Each wall is flat, endless, passes through zero and stands at right angles to its row. A trip goes straight from one point to another. Which walls does it cross, in order?
In the rows, 100 means zero.

Walls:
(1):  91 138
(2): 119 109
(3): 84 70
(4): 122 112
(5): 149  62
Trips:
104  82 to 125 119 => 2, 4, 3, 1
104  71 to 117 108 => 2, 4, 3, 1
76 77 to  98 180 => 1, 3, 4, 2
128  82 to 95 75 => 4, 2
114   5 to 158 125 => 2, 4, 3, 1
108 170 to 103 176 => none

Walls:
(1):  96 104 139  60
(2): 146 111 101  99
(3): 106 131  84 131
(4):  75 127  57  45
(5):  93 102  38  48
Trips:
66  6 67 87 to 117  52 155  86 => 4, 1, 5, 2
145  98  73 120 to  86 155 141  20 => 4, 1, 3
145 107 141 119 to 108  25  69 104 => 3, 1, 5, 2
177  43  69 142 to 119 130  72  82 => 5, 4
87 69 77 84 to  73  41  97 118 => 4, 5

Walls:
(1): 105 167  79 121  96  31
(2):  75 112 118 140  83 104
(3): 111 105 133  92  59  10
(4):  78 146 112 133 137  30
Trips:
 68  55 112  59 124 121 to 121 121 111  77 111 118 => none
109 128 127  58  57  74 to 134  26 103 146  63  78 => 4, 2, 1
126 104 102  75  53  30 to 79 45 92 93 79 86 => 4, 1
 54  42 100  88 114 141 to  65  74 106  84 129 111 => none
108  32  98  52  94 117 to 104  97 125 131  80 142 => 2
112 146  65 136  87  40 to  58 128  94  59  40 112 => 4
 23  78  75 102  50  75 to  58  51  91  86 113   8 => 2
130 116  94  60 143  34 to 195  63  62  59 127 121 => 4, 1, 3
 66  94  32  77  80 127 to  57 118  77 121  79 134 => 2

Walls:
(1): 118 101 149 174 129  52  86 138  82
(2):  98  42  93  95  66 159 134 109  73
(3):  66 122 109 108  46 158  79  87 129
(4):  64 105 180  89 106  81 108  79  98
(5): 109  46 124  94  79 128 126 106 104
(6): 111  99 104 118  96  87  78  93  92
Trips:
145 135  61 118  91  98 134 157  74 to 170  52  91 112  52  74  87 110  97 => 6, 5
 33  35  79  86  73  59  99 133 131 to 116  89  92 130  46  78  98  89 101 => 4, 6, 1
135 106 112  57  95 124 148 121  80 to  67 104  75  51 154 118 113  78 109 => 4, 5, 2
110 104 147  65  98  98  95 120 123 to 123 111  60 166  99 128  83  72 138 => 6, 4, 5
119 167 151  67  74 117 101  99  92 to 112 122 103  80 107  99  82  60 110 => 6
118  72  60 118  48  74 102 116  88 to  48  53 114  73  81  50 159  58  65 => 1, 4, 6

Walls:
(1):  53  53  63  59  97 107  67 109  87 125  73  99
(2): 121  77 131 123  69  88 116 108  81  74 106  54
(3):  87 118 106  97  94 114 134  96  91 131  77 156
(4):  57 107  65 154 131  91 118 134  66  65  76 129
(5): 148  62  88 136 126 112 111 125 110 137 159  81
Trips:
 81  70  42 121 140 141 115 141  84  33 116 153 to 135 149  70 105  51  92  80 107 127 128  48 135 => 5, 1, 4
125 148  94  87 106 151  49  64 155 129 128  77 to 167 149  78 154  96  52  51  70  81 102  93 131 => 4
 40  97  67 139 155 175  96  81  63  73  73 103 to  54 120 126  85  99  57 126 149 109 105  94  97 => 2
 93 123  38  54  43  86  42  51  95 135  56 107 to 108  85  81  49 125 105 148 126 108  63  69 111 => 4
 76 151 120  89 135 115  99 139  56 104 119 107 to 109 112  36  98  50 139 114  87 107  73  73  50 => 1, 3, 2, 4
112 116 100 189  57 104 129 109 102  83  91 105 to 130 118  71  70 101  91 122  55  91  92 119  48 => 3, 4
150  71  14  97  94 134 121 101  67  94 119  32 to 106 154 148 113 150 135  65 106 157  85  93 123 => 1, 2, 5, 3
104 119  85 107 119  87  96  87 195 129 131  94 to 170  35 120 148 160  98 141  98  53  62  66  74 => 2, 4

Walls:
(1):  64  95 101 121 136  76 113 123  90 104 115 101 147 102 141  86  36  97
(2): 115 115  86 106  67  86  79 152  69  74 123 117 158 109  62 122  95  64
(3): 124 102 107 161 106  62  76 126  96 109  18 116  86  83 122 125 109 156
(4):  73 128 117  85 103 100  93  84  94  91 154 139 135 118  63 113  67  86
(5): 113  98  85  93 113 111  47  73  88 103  54  97  57 104  90  59 114  58
Trips:
136 118 108  61  92 151  99  87 131  93 152 112  59 112 100 106 195 129 to 115  87  89  97  86  97 159 103 101 100  76 128  87  93 134 128 118  77 => 5, 3
 94  86 114 139  84 120 129 156 101 100 102  99 132  89 115  66  91  88 to 100 138 100 115 101  83  55 111 112 122 130 110 126  78  91 121 135  83 => 4, 1
 91 125 128 117 120 110 168  96 145 115  91 104  41  91 100  31 106 140 to  90 119 103 105 133 122  63 101 114  83 126  54  77  90 103 115  86  71 => 5, 3, 1, 4
154  66  77  85 167  99 125  90  92  98  84   6  83 100 172 125 112 115 to  98 146 158  97  91  99 124  47 116 108  59  96 100  99  44 115  73 136 => 1, 5, 4
110  54  74 111 113  76 144 114  96  95 104 105 124  63  99  99  80 102 to 148  81  85  36  76  92  90  70 107 119  86 104  96 132 124 169  85  27 => 3, 1, 5, 4
 73 116 102 126 124  39  83 105  56 146 107 112  45  85  80  95  92 102 to 125  86 142  89 120 111 105 128 101  77  89 116  38 125  83  51 125 117 => 4, 1
149  56 101 106 105 106 110 121  97  67 137 159  93  84 118 132  74  67 to 105 102 137  64 124 120 134 147 135  74 142  88 149  96 111  79  62  80 => none
127 138 100 108 132  92  91 110  67 125  73 160  80  88 160 107  64 181 to  97  78 102 102  45 105 100  69 109  91 154 133  95 100 112 113 137  99 => 4, 1, 3, 2

Walls:
(1): 102  33  58 107 131  95 131  56 143 150 160 120 135  53  61  77  77  54 121  69 128 165  96  79
(2): 105 119 141  78 136  65  23 120 148 105 105  94 140 116 148 137  80 127  97  98  69 129 115 128
(3): 112  73  96  86  90 130  79 111  77 107 135 104  82  87  45 144 149 114 110  33 109  82 109  86
(4):  59  68  46 124  94 110  55  60  91  93 100  93  87 116 133 132 146 137  50 195  91  69  74  75
(5):  89  92  93 100 166 107  57  94 128 112  85  65  69  74  95  92  98 154 105 108  79 118  73  78
(6): 113  94 115 141  64 135 121  69 117  61 104 151 117 103 117 111 116 122  41 129 131 129  55 114
(7):  79  43  96 155 129 108 111  97 138  59 177  61  72 128  74 102  86 102  98 129  73  89  89  51
Trips:
123  57  65  61 131 111 100  89 104 173 118 102  83 143  30 175 113  75 125  61  83  87 140 118 to 105 103 110  82 128  84  86  79 135 143 146 145 131 103 112 125  51 143 120  98  41 128  88  99 => 2, 5, 3
143  88 120 105  92 107  76 107 123  42 136 140 107 129  94 127 104  32 112  55  97 134  90 115 to 116 105 150 125  94 135  95 124  61 184 125  78 118 107  76 122  99  89 105  87 137 132 113 114 => 7, 6
 47 106 113  89  81 106  92 152 113  79  84  55  97  87  79 130 115 137  86  61  96 115 139 134 to 129  83  86 190  91 110 151 133  73  96 135 116  63 129 116  92  19 168 154  90 128  98  76 117 => 7, 2, 6, 5, 3, 1
 99  64 133 101  98 124 159  66  88 113 145  79  80 144 133 118  43 150 114  92 104 120  71  94 to  97 133 115 126  93  87 125 117 146  77  78  69  83  68 114 144 101  91 113  95  93  88 131 108 => 2, 1, 6, 5
107 103  89  91 127  83 111  32  57 135  87  71  88  99  96 105 151  93 105  87  87  74  87  82 to  73  93 113 161 102 139  54  99 137  56 127 117  76  63 139  95 118  56  95 137  68 106 111 145 => 7, 1, 6, 3, 2

Walls:
(1): 106 124 127  88  92  89  83  61 148 114  91  82  85 103  82  88  72  95 152 171  68  75  44  63  85 101 135 117 134  62  95 121  98  95  79 112 114 136 129  99  85 111 140  80 120  52  97 121
(2):  89 100  91  85  92 127  50 118  85 124 100  74  44  83 112  90 135 118 150 148 106 120 112  85 148  80 140  46 107 138  63 159  90  90  97  99  48  79 107 120 100 121 114  89 129 104  51  71
(3):  82 127  95 118  76 111 102 150  59 124  96  36  66  82  99  85  89 118  64  90 105 127 135 112  52  60  64  85 148  82 108  79 116 100 106  82  76 139 118  73  88  85 123 134  81  88  31 107
(4): 139 132 104  69  96 138  51 107  64  96 113 121 147  84 121 181 119  85 108  95  90  68  84  73  87 102 103  84  55 101 154  65  98 119 120  93 129  95 123 114 116  71 172 100  88  52  99 108
(5):  38 102 118  78 114  88  59 144  48 117 106  64  92  95 139  99  68  51 117 128  50 127 117  47  29  97 110  88 144  95 121 119  93  28 140 138  69  73 106 143  75  97  84 113 129 114  28  80
(6):  91  90  53 138  50  79 135  70  50  71 128  69 118 118  36 121 100  76  96 140  82 106 100  27 116 100  85  90  88 122 100 103  39 122  84 147 123 123 114  70 100 113 104 110 149 142 141 124
Trips:
 94 100 100  65  89 148  50  86 132  72  64 133 111  99 107  99 111 101 127  79  88 152  81 149  98  86  51  77  53  87  98  97 155  93 119  86 133 108 146 110  83  56  72  77  88 105 117  70 to 100 157  84  63 149  61 106  68  86  97  86  99 137 102 108  45 141 122 104 100  88 136  99  89  93  54  89  58  66 113 111  88  86 142 121  84  98 128  56  43  81  90 114 121 134  83 111 112 => 3, 6
 98  71 132  73  90 129 136 119 100 130 107  73  70 117  84 127 106  97  93  91  99  74  72 119  81  71 122 127  90 129  90  91 118  61 133  73  92 127  92 153 126  87  56 116 113 151 139 115 to 105  50  83  66  98 121  34 142 131  99 101  59 110 118  68  92  89 121  63  93  94 127 104 100  52 118 122  36 133 134  66  99 112  75  93 138  98  80  73 168 133  83 100  71  65  55 122  43 => 2, 3, 4

Walls:
(1):  96 120  86  95  90  85  54  84 106  17  78  65 105  93 118  78 108 103 161  68 125  94  89  60  63  83  93 116 112  83 143  84 141 104 134 120 126  94 128 125  85 106 155  42 120  97 127  93
(2):  74 114  71 103 157  87  89  85 134  69 110  84  85 120 127  77 116  98 125 114  95  60 134  99  87  72 122 114  76  76  88 103 116 121 113 116  73  94 115  81 128  93 113  34  86 110  81 111
(3):  82  85 147 122  82 120  79 102 108 105 128  99 126 156 103  74 104  83 111  82 102  68 111  89 123  96  89 157  68 130 105 150  54  99 106 102 108  96 129  99  80 104 127 177 112 104  84 110
(4):  74 161 134  81 108 103  34  65 111  99  52 137 113 101  96  75 108 104  87 135  70 124 140  85 162 104 112  82 129  72  97 104 136 103  92 115 106 125  96  78  79  37  71  84  86 101 106 104
(5): 113 135  95 109  96  50 100  95  75  57 109 104 136 104 166 126  28  70  41 112 148 139 161  79 135 116  61  77 117  61  81  82 139  65 114  97  76 153  82  83 101  83  76  63  84  82  73  82
(6):  89  97 110  56 119  69 146  79  98 144  76  92  98 126  69 107  94  46  65 141  82  73  87 109  94 149  38 137 147  78  86 125  58 131 130  78  87 101  81  85 111 108 108  86  97 150  57  42
(7): 109 128 137 110  87  75  89 128 109  81  58 123 124  86 106 149 134 140 155  79  77 116 133  11  58  83  84 102  74  90 128 101 115  93 118  81  72  90  82 138  66  99  81 109 137  51 104 114
(8):  96  65  89  67  59  84  64  67 109  97  90 124 107 127  82 116  73  77  97 133  84  75 129  77  59 121  58 116 107  65 135 101 106 100 106  71  78 101  67 108 111  65 102 105  96 113 123 119
(9): 123 101  64  87 103  91 148  88 123 103 146  63  93  90  83  52 107  97  66 136 125 113 125  50  47 143 107  95  84  89  89 115 122 111 162  94 143  29  52  88  99 101 121  81 149 117 142 105
Trips:
 68  72  71 144 111  78 119 130  92 135  89 117  67 107 148  84 147 107  84  69  94  92  82 125 111 126 109 112  88 128  68  62  82 107  92  71 101  95 107  95  91  94  74 161 120  52  79  63 to  89 106 120 119  70 113 121  92 168 147  76  88 103  82 149  62 106 100 123  46 132 102  90  92  89 117  67  91 100  87 103 127 105 111 127  94  60  80  89 113 108 101  89 107 125  64  98  54 => 7, 6, 9, 1
 88  96 133 132 126  88 102  77  88  73 136 142  95 100  70 113  88  96 123  84 120 100  47  86 106 122  78  59  32 116  33 131  55 125 143 121 111 109 136  97 122 134 107 108  55  97 110 149 to 155 105  79 112  68 109 153  41 107 158  89  59  77  69  60 116  83 124 114 122 124  92  65  44  93 123 173 104  83 118  57 126 142  81  84 110 143 137  89  94 114 114 117  80  82 119 130 109 => 9, 2, 3
 87 104 135 152 156  71  55 133 195 146  93 155 118  95 112  87 138 111  87  87  72 118 101 110  53  70 107  61  88  87  50  51 125  59  82  77  75 105 118 106 146  97  77 138 163  91 111  78 to  70 108  99  82  76  95 141 133 102 103 109  73  70  65 120 163 138  80 121  88  82 120 112  71 129  87 145  97 107 148  43 146 135 117 118 108 104  75  63 113 113  57  85  70 125  98 128  84 => 9
 85 103 118 124  70 120  87  98 119 123  99 103  74 149 123 108 114 105  30 119 120  77  72 106 114  75 152  64 130 153 112 125 138 106 142 123 111 119  95  90 107  94  86  84  94 104 108 144 to 107 104  96 120  80  93 127 142 110  84 105 107 116 135  75  94  90 103  87  77  99 122  99  80  91  96 116 116  77  99  62 124  94  78 120  46  93  79 117 106  94 128 115 130  89 110  82 123 => 2, 4, 7

Walls:
(1):  93 103 122  81  96  99 136 113 121  80 121  96  71 134 119 152 128 131 139  67 123  94  94  95  88  45 127  87 108 106 104  69 111  77  64  68 135 105  62  83  92  73  56  64 101  99 113  49
(2):  96 139  64  90  81 170  80  92  77 101  93 154  76  75 123 108 119  53 103  92 113  81  95 161  73 131  75  87 124 104 111 112 134 116 103  62 119 111 139 102  64  73 102  78  84 102  82 115
(3): 107  93 111 104  78  89 126 117 105  82 148 110 119  95  93  93 106 129  74 113  95 113  35 135  70  97  69 117  81 105  68 140  99  97  60  84  88 123 120 144  85  78 118 105 104 138  90  89
(4):  64  69 133 111  84 119 125 120  74 124  90 130 107 117 126  98  73  97  93  62  32  65  99  97 110 124 138 101 113 127 108 121 104 185  75 110  99 122  88 117  93  83  52  74 129  82 104  69
(5):  96  87  97 102  99  81  87  89 117  88 113  65 129  58 128  98 133 125  90 100 127 113  69  98  88  88  54 115  76 109 111  98 129 135  53  84 130 103  65  76  91  67  92 105 122 103  71  51
(6): 108  83 121 117 128 101  78  48 107 104 103  86 106  92  95 100  96  91  87 120  95  91  95  85 105 117 129 149 100 111  92 123  87  71 109 142  55  66 114  85  48 178 122 107 109  53  38  77
(7):  92 114 108  97  70 139 125 102  90  74 113 108 133 106  76  98  99  84 116 116  47  68  51  54  92  87 105  38  98  91  63  92  71  83 110  79  23 107 126 113 111  86 115  87 109  90 122  97
(8):  92  80   5  93  87  73 104  88 149  50  63  91  78  81 142 103  78  79  48 109  61 106 101 104  86 108  62  83  92  75  68  71  96  99 157 103 120 128  72  53  62 140 137  55  90  67  68  86
(9): 130  75  84  76  93  67 149  89  38  70  99 106  94 111 115 138 125 121 115  93 121 137 118 163 111  48 112 110 156 103  85 109 125 107 126  88 101  69 134 144 148  89 122 131  91 108 101  84
Trips:
 61  77  85 107 104  88  94 120  38 120 154  78  62  99  91 110 128 119  66 120 145 127  73 139 121  57 104  86 107  53  93 133  40  97  97 125 132 111  92  99 102 106 126  73 100 107 117  79 to 122  85 111  84  76 137 134  91 119  76 120  67 161  95  70 118  58  94  71  82  90 103 104  85  69  42  81  29  75  44 103  62  80  84 124 123  89 113 118  82 125  91  88 109 104  87 110 108 => 8, 7, 5, 9, 3
129  78 101 107 146 154 141 154  33 112  91  97  91  71 113  58 120  55 100  60  70  63  67 102  82  74 130 110  73  86  75 113 104 104 141 118 112 137  79 148 110  68  88 123 124  71 115 134 to  91 138 108 117  92 106  70 117  72  91  97  75 122  81 128  28  88  85 116 146  73 123  52  63 155 122 106  63  34  89  89  80 111 103 113 109 129 119 118  79  45 103 105 101 107  49 143  87 => 9, 3, 8, 5, 2, 6

Walls:
(1):  57 116  44 110  47 106 146 151 103  78 129  95  73  89  98  88 119 134  68 117 110  49 115  52 110  72 103 131  78  80 118 137 147  77 110 108  54 104 118  64 105  86  78  92 102 162 103  94
(2):  74  51 143  77 128  58 135  90  89 145 126  35  73  90  78  85  49 103  98  37 113 107 129 129  76 133  90  33  56 100 104 111 100  84  86 105   7  84  80 101  73 123  73 184 101  91 129  81
(3):  71  83 120  92  71 120  82 116 111  86 122  83 112  95 108 109 128 103 139 107 132  67 107  96 115  97  54  79 101  95  86  60 121 107  81 115 109 127 103 121 136 105  92 104  44 114  56 106
(4): 104  94 115 115 123  75  65  67  93  55  94 132 144  54  36  95 122 130 102  41  76  99 155 110  93  83 101  46  96  43 117 115 154  95  98 142 104 131 117 122  97  97  48  42  53 117 104 109
(5):  74  72 133 140 125 105 117  33 156  76  94  99  31 156 113  76  74  81  93  26 110  27  57 107  41  39  54  94 107 109  68  41  91  59  86 138  86 101 114  82 111  87 144 167  87 100  78 135
(6): 113  84  99 132 133 136 110  80 131 113 106  67  55 128  63 139 118  94 142  55  64  38 119 114 101 112  86  74  87  90  96 115  96  70 127 100  89 112  92 133 131 108 115 119  89 101  81 143
(7): 133  43  95  71  91  74 100 108 101 116  93  95  95  78  83  56  83  97 130 105  63  51  96 111 141  46  81 101  81  96 118 113  76 127 124 143  76  64 158  75  98  95 109  82 130  77 122  84
(8): 108  52 189  70  91 129 112  60 114  76  63 101 143  97 137  85  71 106  75 107  94  50  71 137 112  86 116  89  85 164  83  71 116 143  99  96  80 145  73  67  84 103 107 126 110 109  60  93
(9):  64 117  73  98 100  93  61  98  60 105 113  95 119  68  58  64 137  90 137  53 108  95 132 132 114  83 105 138  99 121  45  96 107  93  95  91  95 117  63  77 125  84  89 129 115  99  61  80
(10): 125  88  90 103  60  84  38  87 124 118 110 112 107  73 100  83 134  92  87 110 123  87 110  88 152 123  71 120 121 139 130  90 103 146 130  65 163 159 103  57  40  98 107 103  93  72 125  89
Trips:
 96 132 118  98  93  79  96  90 114  97  76 100  70  85  95 122 105  79  49 161 110  74 145  90  98 106  83 130 122  24 100  76 117  88 148  77  86  69  92  70  63  71  79  84  97 150  98 116 to  75  71 101 128  80  83  89  86 123 139 127  62 106  71  77 120  95  75 138  64  73  76 103 117  89  64 103 141 112 122  94 134  58 133 103  56  45 133 151 119 106 152 143 102  70 100 121 130 => 6, 7, 5, 2, 4, 9, 3, 1
 84  80 101  81  95  60  55 119 130  93 100  57 101 106 102 109 110  83 146  83 104  98  87  96 132  64  83 129 101 124 110 118 160 166  79 137  56 128 123 112 125  49 119  76  86  99 111 131 to  70  99  54  43 112 153 106  86 100  99 110  91 136 101  86 130  96  94  71  83  92  95  65  56  70  46  76 118  92  43  95  87 106 108 103  57  94  62  99  62 176 107  75 110  91 106  74 101 => 10, 8, 4, 7

Walls:
(1): 125 102  56 118 116  80 116 134  94 113  93  99 127  72  70  63 110 110 117  51  72  90  93 141 106 114  91 120  85  92 106 107  76  95 112 104 137 108  74 117  83 121 119 136 125 102 120  97
(2): 116 110  90 105 112  79 138  89  95  59  87 125 101  96 110  97  91  99 122 118 122 108 100  99 144 112  79  94  83  75  95  92 136 104 105 114 138  54 107  95  94  78  72 122  69  82 107  77
(3):  92  79  58  90  54  67  97 107  69 108 148  88  74  60 133 102 111  84 108 108 141 139 105 125 107 121  93 121  66  97  84 129  70 121 120 137 105 181  96  70  71  68 115  97 130  98 120 149
(4):  79  88  96  95 134  78  94 127 143  92  93  37 100 106 109 107 120 125  82  91  91  87 121  93 121  67 136  78  96  93  83  98  73 114 105  97 100  91 146  71 126  97  61 109  99  92  97  70
(5):  70 103 110 116 108 102 127  66  92  84  69 106  31  89  86 104  91  74 107 108 101 100  95  97 107 119 100 151  66  66 127  64  91  97  96  64 110 140 121 105 122 110 104 116 115 110  48  95
(6): 100  84  85  58  76 106 119 106  80 138  81  99  76 117 141  94 126  87 123 115 110 121 127  72 111 156 112  68 103 116  80  72  92 101  56  61  66 133 143 103 127 109 133  76 110  91  77 145
(7):  99  73 100  98  91  90  90 126 111  81  73  92  88 105  95 120  86 182 103  82  70  90 100  71  65 104  99 113 105  93 115  98  74 104  98  72 142 143 116  88  93 102 124 117 118 125  97  92
(8): 131 160 117  67  86 111  91 130  95  43  92 108  72  72  76  86 119 114 113 117  77 112 122 122  76 124 116  80 116  63  97 150 104 111 111  46  98 127  84 106  81 131 113  98 132 122 138 110
(9):  95  66  67 128 118 101  81  81  70  88 149  80 105  87 134  85  64  90 102 107 101  87  61 112 161 131 132  91 129  84 107  88  79 102 136  44 131 117 105 109  97 121 103  51 124  90  99 103
Trips:
 91 109  74 143 100 107  95 125 134 132  87  95 136  97 140  96 104  91  81 129  93 114 111 113 144  98  68 115  74 102 119  91 104 106 101 106  85  79 133 101  96  97  78 105 120 115 108 134 to  58 111  67 133  96 144 160 121  96  85 151 136 105  96  98  50  92  73 114 119  84  58 124 124  99  98  56 107 118  76  95  55 109  91 112  98 165  72  95  76 101  83 118 111 124  59  51  94 => 5, 6, 4, 3
 51  93 157  63  93  85 111 108  95 112  91 108  66  87 108 125 104 102  77 122 122 181 147  95  90  84  93 110 136  66 111  59  44  75  90 137  31 101  62  73  75  82  83 147  75 113  71  92 to 110  95  82  85 125  94 106  93 109  87 138  94  79 145 142  47 103 110 102  87  78 102 143  66  95  85  89 108  83 113  71  93  95 102 103  95  98  94  81 104  94  84 146  85 112  97  88 143 => 7, 5, 4, 9
130  98  80  90  39 101  59  95  74  90 113 136  80 107  54  95  80  94 111  89  74 104  71 116  89  85 104 119  73 134  89 114  88  90  74 101 118 116  89  90  84 103  81  61 136  83 100 113 to 120 110  51  90 175 105  86 105 102 127  67 115  82  92 148  94 121  70  73  93  82 122 129 120  59  62  77 121 102  67  81  94 148 119 128  96 119  85  71 149 114 142  84  77 130  99  70  60 => 5, 7, 3, 9, 2, 4
112 130  92 148  95 106 113 102  81 109  85  95  81  84  93  90 126  78 108 117  87 100  97 133 118 124 124  81  81 122 119  94 125 102 100 120 140  78  37 151  91  50  82 114 130 106 111  88 to 132 195 105 116 122  57  77 110  97 102  72 103 150  66  70 115  74  87 153 138 101  69  90 120 133 100  95  54  82 121 135 140  71 114 152 110 104 123 114  93 105 121  94  90  78  95 111  69 => 5, 3, 4
